Each wall is flat, endless, passes through zero and stands at right angles to its row. A trip goes straight from one point to another. Which walls does it cross, in order?

Walls:
(1): [-1.1, -3.8, -3.1]
(2): [ 5.6, -0.3, -0.6]
(3): [-4.3, -2.9,  2.1]
(4): [ 1.7, -2.1,  4.8]
Trips:
[ 6.5, -5.4,  0.8] to [-3.3,  1.1,  1.2] => 3, 2, 1, 4
[-0.3,  3.7,  3.7] to [-2.5, -0.2,  4.9] => 3
[-2.1, -5.3,  1.9] to [-5.4, -1.9,  2.2] => none
[0.2, 6.2, 1.4] to [-2.7,  3.8,  1.8] => 3
[ 1.5, -1.4,  2.8] to [ 2.1,  5.8, -3.1] => 3, 4

Walls:
(1): [-2.3,  0.2, -2.8,  3.9,  1.5,  0.9,  3.1, -2.7, -1.2,  1.3,  0.5, -0.8,
 -0.9, -4.8]
(2): [ 1.7, -0.1,  1.5,  0.0, -2.9,  3.7, -1.0,  1.5,  2.4,  5.6, -0.2,  2.4,
 -0.6,  0.6]
(3): [ 0.4,  0.2,  5.6, -1.3, -1.5,  5.3, -1.5,  1.9, -6.0,  0.1,  7.0, -7.5,
  1.5,  5.1]
(4): [-1.0,  2.8, -1.4, -1.8, -2.5,  2.4, -3.6, -0.9,  6.6, -5.3,  6.1, -3.3,
  0.6, -1.8]
Trips:
[-0.3, -0.6,  1.8,  3.3, -3.1,  1.8,  1.5, -2.8, -0.8, -7.1,  0.7,  7.2,
 -0.8, -1.9] to [-1.1,  3.5,  4.2, -4.5, -1.3,  5.0,  1.5,  0.5, -2.4,  2.1, -0.3, -6.6,
  4.0,  0.9] => 3, 1, 2
[ 3.3, -3.6, -4.9,  8.4,  1.1, -0.5, -0.9, -3.3,  1.5, -0.5,  3.4,  0.6,
 -5.1, -5.0] to [ 6.0, -3.3,  1.7,  4.8,  3.9, -0.5,  1.8, -0.7,  1.9, -3.6, -1.8,  5.4,
 -1.2,  1.2] => 4, 1
[-1.9,  0.8,  4.1, -1.7,  0.5,  4.4, -1.7,  4.4,  7.5,  2.6, -2.1, -7.6,
  4.8, -0.7] to [-2.1,  2.1, -1.3, -2.6,  1.3,  2.7,  0.9,  0.1,  2.7, -1.5, -0.1,  3.2,
 -3.0, -0.9] => 3, 1
[-0.8, -0.3,  1.4,  1.6,  4.4, -0.9, -1.6, -0.3, -0.5, -2.4, -2.2,  2.7,
 -0.5,  3.7] to [-6.5,  4.6, -2.8, -3.3, -0.3, -4.3, -2.2,  2.4, -3.0,  1.8, -0.2, -1.7,
 -3.5,  2.6] => 3
[ 2.6, -4.1,  1.0,  3.7, -0.5, -4.4, -5.2, -1.7,  5.3,  0.4, -2.3,  2.7,
  3.4, -5.2] to [ 1.4, -2.2, -1.6, -2.6, -1.1,  3.8, -4.3,  0.0,  1.3,  3.8, -2.9, -1.9,
  5.2,  2.4] => 1, 3
